Every row gives one point. The points of each table are mixes of a few directions, plus a little noise. How many directions does each table use, and how many do they share? Where both have some left over, give the other angles between the two spaces (their principal angles), to ten degrees, smallest first.

First:
[[ 41 -31  32]
 [-31  48  -2]
 [  6 -72 -55]
 [-23  31  -7]
 [ -9  26   8]
 [ 17  -2  22]]
Second:
[[ -3  28  20]
 [  6 -66 -52]
 [ 23   0  35]
 [-26  39  -3]]
Directions: first 2, second 2, shared 2

First:
[[ 68 -63  -9  27 121  31  44 -47]
 [ 71   1  14   1  47  -7  37   1]
 [-25  21   7 -12 -21   0 -15   6]
 [ 38   8  33 -21  15 -15 -27  22]
 [-37  -2 -45  42 -42  -1   5   4]
 [-41 -37 -30  25 -26   5 -26  -5]
 [ -2   4  21 -26 -47 -25 -24  24]
 [-25  41  17 -22 -15   1 -23  12]
 [-11  30 -13  15  16  15  14  -5]
 [-36  -3   4 -28 -46  -3  16 -13]]
Second (9 x 8):
[[-12  22  27 -45   4  -3   7  44]
 [ 15  46  55 -63  14  -8   7  36]
 [-22  10  13 -32   0   1   6  44]
 [ 45  30  32 -17  14  -9  -3 -27]
 [ -3 -54 -65  86 -16   8 -10 -63]
 [  5   3   4  -3   1  -1   0  -4]
 [ 20  -1  -4  16   1  -2  -4 -30]
 [-45  -7  -4 -20  -7   5   8  57]
 [ -4 -49 -58  76 -13   5  -9 -56]]
Directions: first 5, second 2, shared 1; angles 60

First (8 x 12):
[[ -24   -4  -12  -38    7   -7  -12  -13   34    4   -4   24]
 [ -19   -3   -9  -31    6   -6   -9  -11   27    3   -3   19]
 [  41    7   21   67  -12   13   20   23  -58   -7    7  -40]
 [  73   13   36  121  -22   22   36   42 -104  -13   12  -73]
 [   3    1    1    4    0    0    0    1   -4    0    0   -3]
 [ -47   -8  -24  -77   14  -15  -23  -27   67    8   -7   47]
 [ -36   -6  -19  -59   11  -11  -18  -21   52    6   -5   36]
 [   9    2    6   15   -2    3    5    5  -13   -1    1   -9]]
Second:
[[ -22    7   93   32  -23 -108   15   30  -22  -14   39   52]
 [  41   36  -10   25    5   39   17   -2    9   31   39   22]
 [  26   28   17   32   14  -16   33  -10   -3   -5   31   29]
 [  18   -4  -53   -7   49   30   25  -49    5  -36  -37  -30]
 [   2    7    9    4  -13    5   -7   14    1   19   15    9]
 [ -36  -24   20  -26  -44   -4  -47   41   -1   27   -6   -7]
 [  -2   -8    0    6   40  -43   35  -38  -12  -61  -27   -4]
 [   0   10   23    9  -25   -2  -11   26    1   29   28   18]
 [   6  -13  -69  -34    5   85  -28  -11   18   22  -36  -45]
 [ -34  -41  -28  -41   -7   16  -35    0    2  -11  -50  -43]]
Directions: first 1, second 3, shared 0; angles 70

First (11 x 20):
[[ -21   -1    1  -12  -14   26   13   20    4  -38   -7   33  -30   25
   -30    9   -6  -21    9  -22]
 [  67    2   -4   37   45  -82  -42  -66  -12  121   23 -106   95  -79
    96  -29   18   67  -30   70]
 [ -14    0    1   -8   -9   17    9   14    3  -25   -5   22  -20   17
   -20    6   -4  -14    6  -15]
 [  48    1   -3   27   32  -59  -30  -47   -9   86   17  -76   68  -56
    69  -20   13   47  -22   50]
 [  -8    0    1   -5   -6   10    5    8    1  -15   -3   13  -12   10
   -12    4   -2   -8    4   -9]
 [ -20   -1    1  -11  -13   25   12   20    4  -36   -7   32  -28   23
   -29    9   -5  -20    9  -21]
 [ -18    0    1  -10  -12   22   11   17    3  -32   -6   28  -25   21
   -26    8   -5  -18    8  -19]
 [  -7    0    0   -4   -5    8    4    7    1  -12   -2   11   -9    8
   -10    3   -2   -7    3   -7]
 [ -12    0    1   -7   -8   15    8   12    2  -22   -4   19  -17   14
   -17    5   -3  -12    5  -12]
 [   6    0    0    3    4   -7   -4   -6   -1   11    2   -9    8   -7
     8   -3    2    6   -3    6]
 [ -21   -1    1  -12  -14   25   13   20    4  -37   -7   33  -30   25
   -30    9   -5  -21    9  -22]]
Second (8 x 20):
[[ 16  20 -27   4   3   8  20 -54 -20   5 -70  10  13  13  22 -26 -10   0
    2  12]
 [ 23  55 -53   1 -32  63  29  -1   7 -23 -87  59   0  62  15   0  -6 -45
    4   6]
 [ 33  18  -1  10  -6  -4 -19   0   8  41  13 -31  32  -9  38   8   8  12
  -13  31]
 [ 29  -3 -11   9   6 -15 -37  21   5  27  54 -30  32 -21  23  17  -1   3
   -8  21]
 [-46 -36  33  -4  18 -27  13   8   0 -19  19   2 -31 -20 -38 -11  10  13
    7 -30]
 [-64 -41  82 -33 -13   0  14   1  -9 -37  29  -7 -64  -4 -59   5  -3  25
    9 -35]
 [ 50   3 -50  14  15  -8 -45   6 -10  13  42 -16  47 -13  26  17 -23 -15
   -1  22]
 [-43 -17  28   0   6 -15  24  20  18  -9   2  13 -28  -8 -26 -11  26   9
    1 -24]]
Directions: first 1, second 5, shared 1

First (8 x 32):
[[  23   12   -4   60  -33   -8   29  -19   10   30   -7   18  -25    0
    -9   12    9  -16  -29   41   32   -5   45  -13   13  -12   11    8
   -12   27   -2   -9]
 [ -76  -58  -50  -20   26  -17  -62  -14 -120  -38  -43 -105   36   -2
    84  -29  -37   69   75 -103  -45  -11  -93   48 -100   27  -35   -2
    55  -50   69   10]
 [  26   15   12  -27   -1   22   -9    6   33   -8   28   23   16   12
    -6   -9   26   -7  -22    8    1    1    6  -38   17    3   -8    7
   -29    2   -4   -1]
 [  25   19   -5   73  -36  -22   75   -6   53   49    6   26  -53  -21
   -38   31  -20  -31  -31   74   37   16   53    1   36   -5   44  -12
   -13   40  -15   -8]
 [  31   14   19  -72   13   40  -29   15   46  -30   49   15   41   21
     0  -24   35    0  -17  -13  -19    5  -13  -63   22   15  -20   13
   -41  -12    5    3]
 [  -6   -3   19   -2    7    4  -44  -12  -56  -13  -39   20   10   17
     8   -8   36    2   -5  -23    5  -28   11   17  -13  -29  -25   24
    19   -6  -24   -4]
 [   2    8  -12   47  -18  -26   64    7   41   34    8    1  -39  -27
   -32   26  -43  -18   -1   47   15   22   21   21   21    4   41  -27
     5   21   -7   -2]
 [ -21   -5   20  -59   38    2  -27   28   -6  -29   -5    0   15   -1
   -13   -2   -8    3   24  -34  -27    1  -30   23    0    0   -7  -12
    18  -29  -22    7]]
Second:
[[  50   21   52   31  -37   24   26   15   56   12   30   64  -19    8
   -47   41   29  -25  -68   81   25   -6   66  -55   67  -23   41   33
   -27   50  -26  -17]
 [  33    2   25   67  -54   13   47   11   42   22   31   23  -28   -4
   -25   51   -8   -5  -58   86   18   -1   52  -52   44   -4   58   28
   -12   58   16  -16]
 [ -16  -16  -22   25  -11   -9   13   -5  -15    6    0  -34   -5  -11
    18    7  -29   18   11    1   -6    5  -15    2  -18   14   12   -4
    11    5   33    0]
 [  -8   -6  -10   -5    6   -4   -4   -4  -11   -2   -6  -11    4    0
     9   -8   -6    6   14  -14   -3    1  -12    8  -12    4   -7   -8
     4   -9    5    4]
 [ -29    9  -20 -100   77  -11  -65  -10  -42  -32  -39   -8   39   10
    20  -69   25   -4   65 -106  -21   -2  -55   65  -47   -2  -79  -31
     8  -76  -42   21]
 [ -26  -35  -43   69  -39  -20   39   -7  -21   16    5  -70  -17  -22
    35   26  -61   38   13   18   -6   10  -23   -2  -32   31   37   -5
    21   19   76   -3]
 [ -15   -6  -16  -13   13   -8  -10   -4  -18   -5  -10  -20    9   -2
    14  -13   -9    8   23  -29   -7    2  -22   20  -22    6  -15  -11
     7  -16    8    4]
 [  16   30   31  -76   47   13  -46    5   11  -19  -11   58   23   21
   -26  -34   58  -32    1  -34    4  -10    8   13   18  -26  -46   -1
   -16  -30  -72    7]]
Directions: first 4, second 2, shared 1; angles 30

First, 8 rows:
[[ -22   26   -9  -10  -31  -38    1  -57   34  -30    9  -13   32  -12
   -53  -33   18   26  -54  -14   -6   41   30  -24   -6   37   32  -21
   -49  -52  -24  -31]
 [   1  -15   10  -11   -9  -26   -1   12   17   11   -5    6  -18   -5
    -2   -8  -13   20   -9    3  -11   20   -2   -7   -8    3   -3  -12
     3    2   10  -24]
 [  23  -25    8   14   36   47   -1   58  -40   29   -9   12  -30   14
    56   37  -16  -33   59   14    9  -48  -32   28    9  -40  -34   25
    51   55   23   39]
 [  14  -13    3   10   22   32   -1   33  -26   15   -4    6  -15    9
    34   23   -8  -22   37    8    7  -32  -19   17    6  -24  -20   17
    30   32   13   26]
 [ -42   62  -27  -10  -51  -49    4 -114   48  -64   22  -30   75  -18
   -96  -55   45   31  -92  -28   -2   58   56  -39   -5   66   63  -28
   -92  -99  -53  -36]
 [  15  -18    7    6   21   25   -1   39  -22   20   -7    9  -22    8
    36   22  -13  -17   36   10    4  -27  -20   16    4  -25  -22   14
    33   35   17   20]
 [ -11   -3    7  -19  -28  -52   -1  -18   38   -3   -1    0   -3  -13
   -32  -27   -5   39  -40   -4  -17   47   15  -23  -13   24   14  -26
   -23  -26   -2  -46]
 [  22  -14    2   20   39   61    0   48  -48   21   -5    8  -18   16
    56   40   -8  -44   63   12   16  -59  -29   31   13  -40  -30   31
    47   51   17   52]]
Second:
[[-91  23 -57  33  26 -15  -8  35 -12 -47  27  84 -50  43 -76 -12 -79  18
   67 -43 -11  31  14   1  49 -17 -14 -39  62  29 -87 -56]
 [-10 -33  -7 -31  17   5   1  26  11 -23 -16 -24  77   3  23   5  -4   3
    2   3  13  22  13   9  58   1  11  18  -9   8 -13   5]
 [-21   2 -65 -17  18 -24  18  10 -14 -37  -2  40 -16   2  -6 -26 -36 -37
    9  10 -36  18  17  15  27 -16  -9   8   7  -2  10 -22]
 [ 14 -39  33 -35   8   3   2  16  -3  28 -12 -46  33 -47  -9  52  17  10
  -35  21  91 -11 -34  -5 -47  48 -15  32 -46   4  40  -8]
 [ 10  30 -60 -28  58 -43 -27  65  -1   9  34 -36  18  42  30   0   7  20
  -10  43  87   3  -3   7  49  60 -10 -23 -45  33 -15 -24]
 [ 16   2  78  46 -63  55  15 -86  -6  36 -18  30  -5 -39  29  15  30 -12
  -28 -31 -57   6   8  -4 -97 -73   4   7  34 -71  25  57]
 [ -9  -7  35  20 -23  33   3 -28   4   1 -12  14  32  -3  21   6   6   4
    0 -26 -30  20  16   2  -8 -44  10   0  27 -29 -16  30]
 [ 50 -17  52  -7 -28   6   4 -23  11  26 -15 -50 -20 -30 -11   4  38  -1
  -16  12  -3 -46 -28 -15 -42  28   9  19 -27   9  48  13]
 [ 41  39  -9  19 -13 -20  -8 -15   9   7  15 -13 -67  29  -1 -47  21  -6
   13  12 -53 -41  -3  -9   9  11  14 -23  -2  20  10   4]]
Directions: first 2, second 6, shared 0; angles 70, 90
